Each row is a point. Each copy is the shape, with its points in the same order, stretched, turned, moved and blurred by noise. Say if it was mirrored as well.

Shape (6 x 2):
[[ 32  18]
 [ -2 -48]
 [  2  27]
 [-22  24]
 [-18 -50]
 [-22   0]]
Copy 1 (6 x 2):
[[ 25  28]
 [ -6 -56]
 [-15  24]
 [-42  13]
 [-24 -63]
 [-34  -2]]
Copy 1 is: only turned
Copy 2 (6 x 2):
[[ 30  -6]
 [-12 -74]
 [ -1   6]
 [-25   8]
 [-27 -75]
 [-24 -18]]
Copy 2 is: only turned
Copy 3 (6 x 2):
[[ 12 -17]
 [  8  54]
 [-24 -30]
 [-45 -24]
 [ -3  58]
 [-30   2]]
Copy 3 is: mirrored

Shape (7 x 3):
[[  0 -53  20]
 [ 39 -15  33]
 [-66  19  -4]
 [ 19  35  11]
 [-35  -5 -14]
 [ 21 -31  -5]
 [-28  67   1]]
Copy 1 (7 x 3):
[[ -6 -44 -37]
 [ 26 -44   7]
 [-66  44 -27]
 [ 11  11  25]
 [-25  29 -42]
 [ 28 -14 -30]
 [-37  53  20]]
Copy 1 is: only turned
Copy 2 (7 x 3):
[[ 17 -13  51]
 [-35  -2  39]
 [ 49   9 -27]
 [-25   3 -14]
 [ 26 -13  -8]
 [-10 -31  31]
 [  3  21 -55]]
Copy 2 is: mirrored
Copy 3 (7 x 3):
[[-21 -25  48]
 [ 26 -12  51]
 [-39  48  -2]
 [ 30  24  13]
 [-26  17   2]
 [  3 -29  27]
 [ 14  68 -12]]
Copy 3 is: only turned
Copy 4 (7 x 3):
[[-26 -25 -69]
 [-57  17 -53]
 [ 12 -44  25]
 [-34  33  -1]
 [  8 -23 -12]
 [-16   9 -60]
 [-13  10  49]]
Copy 4 is: mirrored

Shape (9 x 6):
[[ 23 -24  18  44 -24 -26]
 [-50 -25  -7  25 -49  42]
 [ 28 -19  31  -8  18  57]
 [ -5   6  14  -5  24 -25]
 [-42 -17  -2   6   7   2]
 [ 24  17 -23  28  18  -8]
 [ -2  -9  19  -8 -22 -13]
 [-43  20  38 -19  14  31]
 [  8  20   1  -5 -35  40]]
Copy 1 (9 x 6):
[[ 12  25   8  45 -10 -28]
 [-65 -21  16  18 -40   5]
 [ -2 -59 -19  37  24   5]
 [  4   0 -14  -9  26 -31]
 [-25 -22   4 -15  -8 -23]
 [ 32  13  15  -3  15   3]
 [-16   6 -24  21   6 -10]
 [-53 -35 -13  -3  45 -13]
 [-32  -4  -8  24  14  38]]
Copy 1 is: mirrored
Copy 2 (9 x 6):
[[ 38 -24  -1  -4 -48  23]
 [ 95  52  45   7  -9   7]
 [ 29 -18 -62  30  43  28]
 [-25 -24  19  -9   8   9]
 [ 21   4  50  13  -1  -1]
 [-25  10 -21  17 -28 -20]
 [ 32 -14  16 -39   4  11]
 [  1  18  22  -9  49  41]
 [ 36  45 -37 -28  15   2]]
Copy 2 is: mirrored
Copy 3 (9 x 6):
[[ 15  -4  20  20 -38 -34]
 [-41  24  -5  24 -65 -10]
 [-34 -12  15  55  12   9]
 [ -5   4  23 -13 -10  -3]
 [-27  14  17  -9 -28  -8]
 [  0   4  -7  -2  16 -37]
 [ 11   0   3  12 -31   3]
 [-26  42  21  19 -10  26]
 [-10  21 -35  38 -12   2]]
Copy 3 is: only turned
Copy 4 (9 x 6):
[[ 58 -26  -8  37  16 -12]
 [-29 -56 -11  -9  55  20]
 [  6  26  -8   4  11  58]
 [ 24  11   8  -6  -7 -18]
 [ -4  -9  -9 -23  30 -13]
 [ -5  32   0  37  -2 -31]
 [ 28 -32  -3   1  -5   9]
 [-21  -4  39 -41  18  32]
 [-32 -24  11  15   1  36]]
Copy 4 is: only turned

Shape (13 x 8):
[[ 11  -6  25   7  24   4  25   7]
 [ -6   3  -8  15 -14 -12 -10   3]
 [  3  25 -18  13   6 -18  10  -3]
 [ 15  94   9   6  10  12 -16  67]
 [ -1 -12 -13  -7  11 -44 -21 -13]
 [  8  15  14   7  22  14   0 -18]
 [ 18 -17 -12   9   4   1  18  -3]
 [  9 -16 -19 -66  11 -18 -15   1]
 [ -8  -3   9 -21 -55   6 -11   7]
 [ 57  -7   1 -16   2   8 -20   9]
 [ -1 -14 -21  13 -12   4 -17 -13]
 [ 27  -6   7   6 -48  10 -19   5]
 [ -2  -5  -3  15  11   9 -15  11]]
Copy 1 (13 x 8):
[[ -3   8   2   9  13 -16 -42  10]
 [-18 -15 -11 -18  -5  13  14  18]
 [-23   9   3  13  10  20  15  10]
 [ 21  60  59 -34  -8  28   9  60]
 [-32  10 -43 -32  30  16  11  -5]
 [ -6  11  15  -4  11 -12 -13 -16]
 [-10  -6 -14  14  -6  -3 -20 -14]
 [ 31  24 -43 -31  28   4  14 -26]
 [ 29 -37 -22 -32 -19 -14  17  12]
 [  7  44 -19 -32 -16  -6 -25 -22]
 [-16 -22  -8 -17 -14  18   7 -18]
 [  2 -14 -17 -28 -41 -21  -4   1]
 [ -8  -7   8 -19  -3  27 -13   5]]
Copy 1 is: only turned
Copy 2 (13 x 8):
[[-12  -4  19 -18  15 -19 -38   1]
 [ 15   4 -10   9 -13   5  10  -4]
 [  6 -11 -30   0 -11  11 -15 -25]
 [-33  -7 -66  58 -12 -71 -61  35]
 [ 52  -4 -18 -42   0  19  18   1]
 [-24  20  -7 -17   4   9 -37   8]
 [  0 -28  18 -11 -13  19 -18  -6]
 [ 25 -42  -7 -39  18  10  33  58]
 [-22   3  12  26 -10  -7  59  35]
 [ -8 -32  22 -25 -31   2 -21  55]
 [ 12   4   3   5 -20  33  10   6]
 [-22  -4  29  15 -45   3  24  31]
 [ 12   6  -2   8   0  -1 -23  19]]
Copy 2 is: mirrored
Copy 3 (13 x 8):
[[ 21  20 -11  12  32  12 -13   2]
 [-32  12   8   3 -19  -6  -4   2]
 [-25   1 -22  13  -1  20 -20   8]
 [ 15 -19  13 -15 -33  49 -95  67]
 [-39   1 -25 -19   5  -9  -2 -34]
 [  2   8  -7  -9  10  32   2  10]
 [ -4   0   0  28  14   9   0 -18]
 [  0 -53 -18 -27  25 -21   1 -30]
 [ -6  -3  17  -7 -46 -34  14  11]
 [ 18 -29  17  -9 -12  29 -14 -44]
 [-38  -1  24   2 -16   0  17 -13]
 [ -4   1  29   4 -57  -1   5 -16]
 [-18   5  28  -4   5   7  -9   1]]
Copy 3 is: only turned
Copy 4 (13 x 8):
[[ 23   9   3  -3   3  -4  38 -24]
 [-20  13  10  25  -8  -9  -7  -3]
 [  7  21 -13  27 -28 -26  -7  -4]
 [-29  78 -55 -26 -64  -5   4   8]
 [ -1  16   6  23  19  -3 -40  -5]
 [ 15   2  -5 -25 -23   3   3 -27]
 [ 17   3   9  11   3 -36  15   0]
 [  5  -5 -27 -22  42   5 -30  22]
 [-50 -14   5   2  26  -1  12  -3]
 [ -7  25   8 -51  22 -35  -5   2]
 [-13  -3  23   8  -6 -13 -18   9]
 [-47  10  25 -14  16 -34  10 -11]
 [ -1  14  12  -2 -13   3  -1   9]]
Copy 4 is: only turned

Shape (14 x 9):
[[-33  31 -23 -34   5  26  21 -23 -55]
 [-29  -4 -28 -10 -26  -8  38  42 -35]
 [-27  12 -16 -14  45  23   1  10   3]
 [-20   4  -2 -29  14 -26   3 -14   8]
 [ -9  10  35  10 -13  14 -40 -19 -48]
 [-36  51   4 -19  28  31 -18 -20  28]
 [ 37  49  21 -37  -3  40   3 -10  10]
 [-33 -15 -39 -31  -8  40  44 -39 -52]
 [ 41  -3 -38  42  42 -24 -24  -4 -13]
 [ 10  40  43  17  36  -9  19  25   1]
 [-39  10  40  47 -10 -26 -20  14  24]
 [ 27  38   5  39   2  30  22 -10  24]
 [-31 -29  34  28  34 -10 -23  32 -20]
 [ 44   1  29 -27 -25  26  24  25 -46]]
Copy 1 (14 x 9):
[[  8  32   8  13 -12 -10  15  56 -34]
 [  8 -18 -22  55 -36 -12 -11  55 -26]
 [ 24  -5 -20  -9  11 -25   5  36  20]
 [ 14  -4 -28   0 -28 -19  24   2  18]
 [-41  28  47  23   3 -46  10 -13 -14]
 [ -4  49 -13 -33  11 -18   2   9  43]
 [ 48  69  11 -29   8  26 -45 -26  -5]
 [ 10  12 -32 -14 -16  -5  14  70 -66]
 [-14 -19   0  39  44  -6  38 -38 -11]
 [ 14 -13  39  12 -14   5 -22   8  39]
 [-82  -3  10  22 -22 -35  -6 -16  53]
 [ -9  37   0 -20  20  41 -54 -19   2]
 [-26 -45  24  24 -15 -70  31  15  25]
 [ 58   9  28  20 -17  -5 -58   0 -53]]
Copy 1 is: only turned
Copy 2 (14 x 9):
[[ 47 -29 -28 -16 -21  -9  -1  28 -65]
 [ 35   2 -34  -3  -9 -37  30  -3 -14]
 [ 30 -35  16   0  -5 -13 -22  14 -14]
 [ -1 -30   1 -13 -27 -18  18  -9 -19]
 [-18   6 -29   3  -8  41   9  20 -13]
 [ 17 -46  34  -2  -3   5  -2  35 -15]
 [ 21 -19  10 -56  -2  24  10  -3 -16]
 [ 69 -28 -36   9 -12 -11  19   0 -95]
 [  4  46  30  -4 -69   0 -23   8   5]
 [-20  18  15 -22  16 -12 -18   0   1]
 [-41   7  11  23   4   3  22   8  22]
 [ 29  32  37 -21   1   9  25   8 -19]
 [-28  15 -20  30   8   3 -22 -14  13]
 [ 15  23 -45 -40   9  19  13 -26 -17]]
Copy 2 is: mirrored
Copy 3 (14 x 9):
[[ 43  -6  12 -12 -20  56 -26 -48 -41]
 [ 61 -17  32 -20 -28  22 -30  32 -24]
 [ 37  43  -9 -30 -27  14  11   0 -10]
 [ -9  13  -6 -24  -7  31 -21   4 -31]
 [ -1  -1   6  62  -5  24 -20 -42 -15]
 [  5  33   4 -26 -38  59  15 -25   3]
 [-26 -14  30 -13 -47   0  15 -62  19]
 [ 62 -33   4 -31  25  54   7 -43 -57]
 [ 18   7 -90  14 -12 -31 -12  17  21]
 [ -5   9  -9  27 -86 -30  -2   1 -12]
 [  0   5  -7  50 -41  42   4  45   0]
 [ 10 -43 -18  19 -64   4  47 -18  36]
 [ 34  43  -9  39 -18 -17  -4  33 -22]
 [  4 -36  50   8 -27 -43  -5 -42 -11]]
Copy 3 is: only turned

Shape (15 x 12):
[[-26 -23  30   9  37 -25  23  41   0  19  16  12]
 [-29 -32 -35 -32  29  -1  44 -14  16  19  11 -16]
 [ 23   8  27   1  13  25  26  -9  18 -40  11 -52]
 [ 30 -16   4 -35 -53 -49  37  46  38 -32 -40  -2]
 [  9  55  19   3 -22 -23 -14  25  42  29 -44   0]
 [ -7 -24  -6  20  31 -41  11 -41 -22 -16 -19 -30]
 [ 50 -19 -21   0   6 -23 -43 -44 -26  33 -27   7]
 [ 42  49 -26   9  35 -22   0  17   6  31  40  30]
 [-16  50 -48  -3  18 -37 -51  13  33  37  -3 -32]
 [-40  -1  34  37 -51 -14  34  19 -28 -44  36 -54]
 [ 33 -14 -42   8   6 -19 -38  25   7 -31 -12 -55]
 [ 15  56 -39  30  33 -26  20  -2 -22  12 -15  33]
 [ 37  27 -26 -11  39  29 -17  -3 -17 -56  20  15]
 [-20   9 -51  22 -13  17  20 -22  35  35 -45 -43]
 [ 22   4  16  24   3   6 -19 -14  60 -49   0 -11]]
Copy 1 (15 x 12):
[[ -6  15  28 -57  -2  33  38   9 -43 -55 -18   3]
 [  5 -38  29 -21  17  13 -13  16   1 -14 -30  40]
 [ 42 -13 -16 -11 -38  27  35 -47  -8  -3 -21 -17]
 [ 41   0   2  16 -45 -19 -42   2 -90 -15   0 -45]
 [ 47  32 -33  17 -18 -13  18  22 -62 -37  18  35]
 [-33 -20  21   9 -51 -21  41 -19   7  -7 -47  10]
 [-42  26  -7  38 -23 -80  -2 -11  28 -24 -18  37]
 [ -6  20 -25 -62 -19  -3  -4 -14 -31 -30   0  72]
 [  7  11 -19   8 -35  15 -15  50 -10 -17  28  83]
 [-18  23 -37 -50 -38  29  25  13 -15  31 -18 -63]
 [ -4  35  13  42 -75  20 -32 -13   9  -7 -16   5]
 [-42  19  -7 -23 -19 -13  13 -34 -37  10 -34  85]
 [-10   8  10 -12  -5  24   7 -85  -5  26  11  29]
 [ 41  10 -12  30  -6   3 -11  41   2  14 -56  76]
 [ 68  16  14  -2 -36  -5  30 -32  -2  17  -2 -10]]
Copy 1 is: mirrored
Copy 2 (15 x 12):
[[  4 -10 -22   6  57  13  35  25  -3 -14  12  17]
 [-31   8   3 -33  24  -8  28  18  -9  34 -37  23]
 [ 22  -9  10  16 -50  -8  70   0 -39  46   1 -18]
 [-32 -24  31  45 -41   7 -33 -13  10 -78   7  47]
 [-21 -24  -3  47 -11 -48 -55   1 -13 -56 -25  17]
 [  0 -23   9  -4  28  37  13 -16   2  14 -34 -31]
 [-25   8   9 -44  46 -32 -69 -42  61   0 -10 -24]
 [-52 -14 -21 -45  18 -69  -6  19  27 -35 -26  -7]
 [-93  -1 -47  15 -21 -66 -66  31 -22   8 -68  -4]
 [ 63   4  -7  93 -47  70  62  73 -31  10  13 -16]
 [-57  25 -37  23 -64 -18 -36 -15 -10  14 -21 -11]
 [-17 -44 -18 -32  26 -23 -24  -9  24 -64 -67  -1]
 [-24 -18 -39 -39 -36 -51  26 -19  28  35 -31   3]
 [-17  45   0  34 -23 -27 -33  -4 -29  -6 -69  14]
 [-21  32   1  59 -38 -52  41 -14   9  18 -11  -8]]
Copy 2 is: only turned
